Every row gives one point. Before rounding, the points of a table are all equally far from one centre. They may lie mostly on one side of it. Write the centre, to within rounding.
In the rows, 128 means zero.

Points:
[[166 155]
 [180 106]
 [176 140]
 [160  73]
 [181 110]
 [105 168]
 [170 150]
 [163 158]]
Centre: [126 117]

Points, 10 rows:
[[104 166  77 167]
 [150 125 103 161]
 [126 190  81 159]
 [119 172  76 166]
 [120 167  97 183]
 [136 194 157 112]
 [ 90 138  80 155]
 [ 97 199 118 165]
 [113 145  81 172]
 [132 146 159  93]]
Centre: [118 158 119 131]

Points (15 x 9):
[[130 170 125 187 178 109 105 130 170]
 [150 145 105 149 167 170 126 146  64]
 [118 145 198  97 141 148 148 142 137]
 [138 148  67 109 195 130 108  84  91]
 [154 148  61  68 116 160  98  82 165]
 [184 117  91 128 139  67  94 148 168]
 [142 109 172 174 156 122  95  85 167]
 [103 169 105 148 163  92  97 105 183]
 [180 167 143 160 110 127 148 127 172]
 [136 146 101 191 128 170 134 150 119]
 [173 137 177 109 150 139  83  58 138]
 [175 175 130  71 111 173 136 100 119]
 [170 167 156 135 133 135  82  61 149]
 [131 165  88 158 191 150  78  71 161]
 [194 113  85  88 216 111 102  92 136]]
Centre: [149 127 118 113 158 148 110 128 149]

Points (21 x 14):
[[ 96 101  80 130 140 155 157 180 156  93 162 164 135 195]
 [131  98  95 147 120 175 131 124  92  60 166 155 122 189]
 [ 79  99  87 145 151 161 163 158 112 104 132 143 111 185]
 [107 108  78 127 169 172 182 164 145  77 166 149 136 197]
 [110 106 109 183 115 151 168 157 103  52 105 138 138 210]
 [ 91  73  99 150 101 147 161 132 111  68 132 167 140 143]
 [126 142 119 138 145 153 117 138 126  83 169 139 122 227]
 [149 136 100 140 141 173 175 123 134  58 109 165 137 235]
 [107  92  94 142 138 159 179 139  98  36 146  85 146 158]
 [103  92 150 112  86 170 181 131 112  36  95 169 137 192]
 [125 135  98 117 132 127 180 134 119  70 127 153  98 222]
 [ 95 126 139 161 116 146 166  90 102  41 111 142 138 191]
 [123 136 133 138 141 215 144 153  85  97 141 108 123 184]
 [142 108  66 124  82 172 176 128 118  31 128 140 122 182]
 [ 89 118 129 134  69 175 162 132 111 105 135 152  96 162]
 [ 87 104 104  88 126 117 144 129 186 103 148 121 130 186]
 [125 130  75 130 106 149 136 126 137  41 155 169 137 213]
 [ 95 161  87 144 116 114 163 140 124  87 134 145 118 185]
 [106 131  81 143  99 153 144 103  92  55 124 158 128 175]
 [107 157 131 131  79 108 139 151 128  51 148 148 148 189]
 [129  84 113 161 132 134 168 142 130  57 128 169 142 137]]
Centre: [118 117 123 120 115 166 159 137 140  77 129 125 150 180]

Points, 23 rows:
[[110  93 145 147 136  92 138 105 190 102 117  85 111 135 103 180 103 110
  124 101]
 [ 83 132 168 131  96 109 162 168 148 124 128  59 137  85  65 144  85 135
  187 151]
 [ 94 120 121  95  67  75 108 132 119  94 122 111 161  64  67 117 104 133
  138 145]
 [126  89 111 126 124  78 169 113 161  85  98  51  91  90 126 109  92 180
  165 107]
 [ 95 136 180 150 109 173 142 143 116  64  62  52 179 145 111 119  69 137
  169 125]
 [135 112 149 121  47 109 137 121 104  80  59  80 107 127 120 134  89 112
  184 136]
 [105 109 165  85 121 147 176  89  90  61  95  20 142  83  91 130  78 126
  155 121]
 [ 93  94 187 108 127  84 183 178 110  76  97  78 174 104 117 106  97 113
  192 115]
 [124 134 169 153 114 136 167 137 142 113 148  44 142 111  91 131  93  99
  212 130]
 [104 102 123  77  77 119 131  92 147 131 138  80 119 103  80 160 110 114
  182 112]
 [ 93  76 151 117 126 110 147 114 146 125  86 112 154  47 138 164 107  96
  167 106]
 [153 139 104 153 117 147 164  92 142  84  98 144 132  81 141  94  91 180
  157 158]
 [149 104 167 129  85 116 125 157 121  85  87  42 123  49 137 101  94 177
  158 103]
 [ 73  74 169 109 115 153  97  73  90  72 121  93 166 119 123 152 125 117
  164 150]
 [127 105 129 123 157 104 168 157 150  88 134  96 127 108  82 128  70 127
  188 170]
 [ 54 106 150 114 109 103 111  84 145 115 109  83 124 143  72 132  96 104
  190 160]
 [ 70 113 168  95 138 107 123 106 124  75  84 110 147 129  74 144  71 118
  200 172]
 [ 89 145 159 132 128 109 210 112  89  86  94  49 147 123 132 124  87  97
  160  84]
 [121 107 161 121  71  85 144 100 171  95 110  74 144  47 124 131 104  74
  178 144]
 [ 86 133 169 118 120 102 197  59  95  61  92  54 156 123  69 121 106 143
  178 115]
 [ 83 135 145 163 133  80 150 140 164  79  77  78 177 107 151 106  98  95
  198 135]
 [ 92  63 187 149 109  69 115  68 162  80  71  78 149  94 112 128  74 136
  131 153]
 [ 77 111 156 158 105 144 121 140 137  54 113  99 144 107  71 111 112 119
  192 164]]
Centre: [116 131 169 108 118 117 143 108 141 104 106  87 152 114 127 112 113 146
 139 136]

Points:
[[157 189 125 145 121 173 118  98  91 133  73 129 142 163 106  92 111 178
  115  96  96 128 136 179]
 [145 179 131 155 136 177 101 116  62  92  95 173 121 123 167  78  91 137
  124 113 119 170 102 113]
 [138 193 140 137  83 156 162 151  71 120  94 184 127 118 126  38 127 142
  130  77  88 140 128 136]
 [175 185 131 163 126 193 103 112  59 122  45 171 135 124 116  73 105 165
  124  94 120 134 116 124]
 [131 179 131 138  97 182 126 134  51 135  87 184 124 137 136 110 171 146
   93 143  97 101 146 121]
 [178 194 116 100  88 130 133 109  60 159 101 129 104 108 136  96 147 146
   99 108 120 124 163 129]
 [180 196 163 142 150 110 137 134  81 114  65 170 118 109 123  82 106 109
  104 114 146  69 136 163]
 [140 165 106 117  90 141 109 129  66  67  96 138 143 102 145  55 120 179
  129 115 137 157 169 172]
 [171 206 176 147 116 154 109 155  73 106 112 144 147 169 105  96 126 175
  105 103  86 125 152 158]
 [149 191 134 118 112 138 105 140  44 111  83 166  89 124 105  75 119 150
  120  80  84 142 129 169]
 [159 158 188  97 151 131 103 136  44 115  67 151  95 154 123 113 102 160
  149 148 113 132 172 158]
 [188 186  94 135 163 110  83 115  71 102  82 164 123 111 109  79 111 143
  147 121 119 142 165 175]
 [141 179 144 101 116 158 138 125  78  75  80 164 141 101 128  94 147 178
  114  79 136 149 131 129]
 [169 172 165 124 124 162  70 136  62 133  54 154 125  91 106  87 140 176
   93 100 142 102 109 163]
 [171 176 200 102 120 170 123 115 101 122 101 132 106  93 154 106 131 136
  103 106 135 131 173 178]
 [156 160 141 148 154 142 148  81  91 112  86 179 129 122 101  68 128 154
  119  77 114  86 101 113]
 [153 185 148 145 174 112 157  90  68 141  97 144 111 124 111  97 130 145
  122 137 121 146 130 137]
 [164 157 155 151 151 152 140 129  78 145  92 143 115 147 112 116 100 161
   98 126 116 188 133 145]
 [193 160 103 105 124 128  94 153  88 141  93 163 109 134 112 101 135 177
  160  45 130 123  93 155]
 [210 178 159 112 119 123  83 121 106 125 122 131 130 136 154  90  83 135
  106 110 115 153 123 184]
 [128 151 180 137 129 131  98 163  59 104  54 183 116 136 132 126  98 189
  144 100 139 108 154 145]
 [169 169 165 125  99  81  96 135  92 123  83 157 138 149 152 119 162 136
  107  84 134 120 135 194]
 [145 182 153 148  99 107 104 124  63  77  73 134 102 153 128  69 135 176
  130  89 133 121 150 192]
 [202 176 178 149 111 169 113  98 110 122  83 150 162 135 147  78 116 183
  101 103  98 109 116 136]
 [125 177 141 119 134 134 117  83  77 132  73 181 127 149 138 100 133 155
   95  92 108 100 145 121]
 [139 191 152  94  84 150 118 116 126 117  82 143 148 146  88 111 107 161
  138 103 149 159 144 113]
 [156 164 170 117 142 127 104 124   7 118  86 140 119 147 153 103  91 145
  130  84 106 125 148 133]
 [109 174 131 133  86 158 137 125 104  77  91 174  76 100 126  59 129 132
  117 100 122 130 174 129]
 [172 203 149 103 143  88 104 142 106 115  90 172 105 125 131 108 144 164
  112  91 135 113 116 142]]
Centre: [158 131 142 138 120 147 106 152  98 124  98 131 132 130 129  76 137 123
 154 121 127 112 138 132]

Points:
[[118 120 109 156 119 192 151 187 117 112 110 186  88  90 143  86  76  76
  108 122 136 131  88 176]
 [121 114  95 190 138 156 177 148 109 105 134 168  57 103 121 126  87 109
   81 109 153 115  70 170]
 [110 125  92 160 138 176 163 156  89 141 105 110 132  90 152 151  95  49
  116 107 160 154  34 147]
 [ 97 149 103 166 137 182 131 139  70 131 115 184  91 115 125 135 108  67
   76 119 131 109  62 184]
 [ 81 163  94 143 137 157 144 150 123 100 101 167  65 115 139 111  67 105
  103  91 138 147  46 176]
 [111 125  88 151 143 152 184 171  57 123 130 188 115 127 109 102 116  69
  145 124 121 157  81 195]
 [ 91 122 131 166 140 166 140 136  52 126 123 172 110 108 127 112 113  55
   78 108 109 146  91 215]
 [ 95 118  99 160  93 173  97 193 113 104 118 172 114  98 132  93 105  68
  130 119 146 147  92 201]
 [121 144  85 121 102 176 130 116  91  92 100 152  87 108 123 116  75  68
   97 107 103 136  57 183]
 [ 79 117  96 180  97 158 134 144 106 115 143 111 126 117 123 105 102  50
   96 132 138 144  66 219]
 [ 83 147  78 159 117 182 160 163  84 144 134 154 107  97 151 102  86  77
  100 151  89 119 102 180]
 [120 131 125 158  94 188 121 134 106 103  88 125  74 102 107  89 113  68
  113  74 133 123  70 197]
 [140 146  84 150 105 193 124 193 104 114 102 139 133 101 126 133  76  73
   61 143 133 137 101 185]
 [110 119  99 178 117 178 166 155  93  91 119 166  89 104 137  96  89  55
  102 147 139 139  63 165]
 [ 88 131 103 154 119 180 139 141 102 110 124 164  66 161 117 121  83 125
   70 135 154 102  62 188]
 [ 97  92  61 147 118 141 128 201  92 149 113 143  91  89 144  85  87  93
  124 131 145 131  88 193]
 [122 109 104 137 144 158 148 115  98 150  69 165 103 100 130  88 135 126
   93 131 177 149  34 194]
 [ 85  94  93 170 128 184 125 153  82 130  82 156  91 101 125  99 120 102
   87 111 143 163  48 192]
 [144 118 136 160 177 203 128 184 106  99 132 158 102 108 110  91 120  85
   86  99 155 184  87 154]
 [ 77 146 101 142 132 151 143 118  29 115 110 143 123 114 130  90 119 117
  147 113 168 160  78 221]
 [105 105 116 159 156 197 136 172 102 146 103 161 109  81 132  96 105  56
  112 105 138 138  67 190]
 [ 96 137 102 196  87 155 144 156  55 131 123 127 110  67  81 105  98  85
  115 146 107 134  90 203]
 [ 89 107 111 152 106 147 135 154 117 145 123 194 120  91 103  92  80  56
   97 105 104 149  36 132]
 [140 133  89 154 176 168 137 129  68 143  80 154  87 118 133  92 141  78
   93  98 168 134  82 179]
 [ 97 123 108 145 166 179 147 127  63  92 106 181  76 101 116  86  89  89
  104 117 154 117  89 175]
 [121 117 113 136 143 189 143 140  90 100 124 134 100 165 132 136  94  91
  114 124  72 157  40 170]
 [ 55 140  86 170 129 158 158 130 115 128 110 149 113 126 131  80  94  96
   86 118 130 184  95 219]
 [105 178  88 170 134 179 163 156  71 154 145 145 137 110 135  92 119  63
  121  88 133 149  47 162]
 [104 141 100 166 119 172 147 185 102 107 116 171 116  66 106  89  73  73
  107 113 117 185  58 156]
 [106 150  67 113 154 183 106 152  85 137  96 156 112 109 158  99 108  95
  108 116 142 145  63 199]
 [ 77 109  80 130 119 140 104 166  28 137 102 160 109  83 120 110 122  80
  111 139 134 127  55 167]]
Centre: [112 135 138 133 118 129 138 145 102 137 120 125 124 120 113 120 111 118
 111 121 141 147 105 140]
